Every row gives one point. Each copy is the shape, with its points in the same order, turned, moved and blurred by noise. Is it also mirrored, or only turned?

Shape (8 x 2):
[[-0.22 -0.54]
 [-0.07  0.66]
 [ 0.03 -0.04]
 [ 0.01  0.15]
 [-0.14  0.51]
 [-0.07 -0.12]
 [ 0.09  0.46]
 [-0.34 -0.42]]
Copy 1 (8 x 2):
[[-0.33 -0.45]
 [ 0.19  0.59]
 [ 0.01 -0.09]
 [ 0.12  0.19]
 [ 0.11  0.44]
 [-0.13 -0.17]
 [ 0.28  0.33]
 [-0.43 -0.38]]
Copy 1 is: only turned
Copy 2 (8 x 2):
[[ 0.11 -0.54]
 [-0.25  0.67]
 [ 0.11  0.04]
 [ 0.05  0.19]
 [-0.28  0.45]
 [ 0.09 -0.15]
 [ 0.02  0.51]
 [-0.05 -0.45]]
Copy 2 is: only turned
Copy 3 (8 x 2):
[[ 0.48 -0.05]
 [-0.56  0.42]
 [ 0.01  0.05]
 [-0.17  0.05]
 [-0.36  0.41]
 [ 0.09 -0.06]
 [-0.49  0.25]
 [ 0.48 -0.02]]
Copy 3 is: mirrored

Shape (8 x 4):
[[-0.26  0.39  0.08  0.24]
 [ 0.18  0.02 -0.01 -0.12]
 [-0.11  0.51  0.11 -0.05]
 [-0.30  0.25 -0.23  0.57]
 [ 0.04  0.39  0.08  0.30]
 [ 0.12 -0.72 -0.05 -0.24]
 [-0.12 -0.26 -0.64 -0.25]
 [ 0.06  0.59 -0.26  0.16]]
Copy 1 (8 x 4):
[[-0.15  0.40 -0.23  0.28]
 [ 0.19 -0.04 -0.06 -0.12]
 [-0.05  0.44 -0.32 -0.06]
 [ 0.08  0.27 -0.29  0.69]
 [ 0.14  0.44 -0.07  0.20]
 [ 0.13 -0.75  0.18 -0.05]
 [ 0.28 -0.56 -0.56  0.15]
 [ 0.31  0.51 -0.43  0.12]]
Copy 1 is: only turned
Copy 2 (8 x 4):
[[ 0.33 -0.08 -0.48 -0.10]
 [ 0.05  0.14  0.21  0.05]
 [ 0.36  0.23 -0.19 -0.18]
 [ 0.02 -0.18 -0.68  0.12]
 [ 0.32  0.16 -0.36  0.14]
 [-0.26 -0.32  0.66  0.17]
 [-0.66 -0.03  0.12 -0.13]
 [ 0.09  0.44 -0.48  0.05]]
Copy 2 is: mirrored
Copy 3 (8 x 4):
[[-0.08  0.30  0.26  0.44]
 [ 0.18  0.03  0.02 -0.11]
 [ 0.15  0.37  0.37  0.20]
 [-0.06  0.29 -0.16  0.72]
 [ 0.25  0.16  0.13  0.47]
 [-0.15 -0.32 -0.35 -0.45]
 [-0.01  0.33 -0.69 -0.15]
 [ 0.42  0.51  0.04  0.36]]
Copy 3 is: only turned

Shape (11 x 8):
[[-0.05  0.04  0.01  0.47 -0.14 -0.08  0.16 -0.10]
 [ 0.17 -0.53 -0.18  0.60 -0.17 -0.29 -0.13  0.19]
 [ 0.33  0.15  0.08 -0.45 -0.10 -0.50 -0.44 -0.49]
 [ 0.23  0.07  0.63  0.03  0.06 -0.18 -0.46 -0.31]
 [-0.29  0.21 -0.42 -0.35 -0.37 -0.50  0.13  0.28]
 [ 0.62  0.44  0.22 -0.26  0.16 -0.37 -0.08  0.07]
 [-0.23  0.20 -0.68 -0.59 -0.02 -0.21 -0.04  0.21]
 [-0.56 -0.19  0.08  0.26  0.17 -0.12 -0.54  0.17]
 [ 0.24 -0.01  0.38 -0.12 -0.12 -0.01  0.00 -0.02]
 [ 0.06 -0.17  0.00  0.14 -0.26 -0.08 -0.31 -0.62]
 [ 0.08 -0.32 -0.12 -0.03  0.16 -0.48  0.02 -0.16]]
Copy 1 (11 x 8):
[[ 0.41  0.06  0.11 -0.04 -0.33 -0.12 -0.12  0.32]
 [ 0.59 -0.03 -0.18  0.56 -0.03 -0.37 -0.33  0.15]
 [ 0.42 -0.08 -0.01 -0.61  0.25 -0.04 -0.55 -0.61]
 [ 0.51 -0.01  0.68 -0.21  0.22  0.08 -0.44 -0.29]
 [ 0.10  0.44 -0.47 -0.46 -0.40 -0.47 -0.10 -0.30]
 [ 0.89  0.35  0.13 -0.62  0.31 -0.02 -0.04 -0.39]
 [-0.12  0.48 -0.72 -0.57  0.07 -0.27  0.04 -0.26]
 [-0.27  0.39  0.27  0.16  0.15 -0.34 -0.40  0.12]
 [ 0.51  0.08  0.25 -0.13 -0.02  0.14  0.00 -0.33]
 [ 0.21 -0.34  0.07 -0.12 -0.09  0.08 -0.58 -0.09]
 [ 0.38 -0.18 -0.09 -0.10  0.19 -0.47 -0.07 -0.12]]
Copy 1 is: mirrored
Copy 2 (11 x 8):
[[-0.04 -0.10 -0.39  0.34 -0.24 -0.18  0.17 -0.13]
 [ 0.37 -0.59 -0.66  0.36 -0.03 -0.20  0.10 -0.02]
 [ 0.03 -0.20  0.09 -0.26 -0.59 -0.37 -0.78 -0.02]
 [ 0.02 -0.17  0.20  0.44 -0.45 -0.48 -0.47  0.31]
 [ 0.14  0.06 -0.38 -0.79 -0.10 -0.19  0.15  0.02]
 [-0.42 -0.07 -0.24 -0.15 -0.25 -0.58 -0.59  0.44]
 [ 0.03  0.15 -0.26 -0.82  0.09  0.23 -0.19  0.07]
 [ 0.64  0.14  0.03  0.27  0.09  0.00 -0.02  0.21]
 [-0.25 -0.33  0.04  0.08 -0.34 -0.26 -0.08  0.28]
 [ 0.22 -0.37 -0.06  0.27 -0.57 -0.02 -0.32 -0.26]
 [ 0.12 -0.32 -0.22 -0.04  0.09 -0.29 -0.27 -0.20]]
Copy 2 is: mirrored
Copy 3 (11 x 8):
[[ 0.06 -0.25 -0.07  0.50 -0.13  0.09  0.12 -0.04]
 [ 0.27 -0.67 -0.09  0.40 -0.15 -0.21 -0.41  0.21]
 [ 0.17 -0.23 -0.11 -0.30  0.07 -0.17 -0.06 -0.98]
 [ 0.12 -0.22  0.41  0.07  0.04  0.30 -0.28 -0.75]
 [-0.21 -0.42 -0.22 -0.28 -0.44 -0.45  0.47 -0.07]
 [ 0.21 -0.58  0.03 -0.39  0.28  0.36  0.23 -0.56]
 [-0.37 -0.19 -0.34 -0.54  0.00 -0.51  0.34 -0.03]
 [-0.46 -0.21  0.53  0.25 -0.05 -0.35 -0.34  0.02]
 [ 0.22 -0.14  0.11 -0.15 -0.16  0.37 -0.07 -0.27]
 [ 0.11  0.04 -0.21  0.35 -0.10 -0.13 -0.32 -0.57]
 [ 0.35 -0.29  0.04  0.04  0.10 -0.38  0.02 -0.18]]
Copy 3 is: mirrored
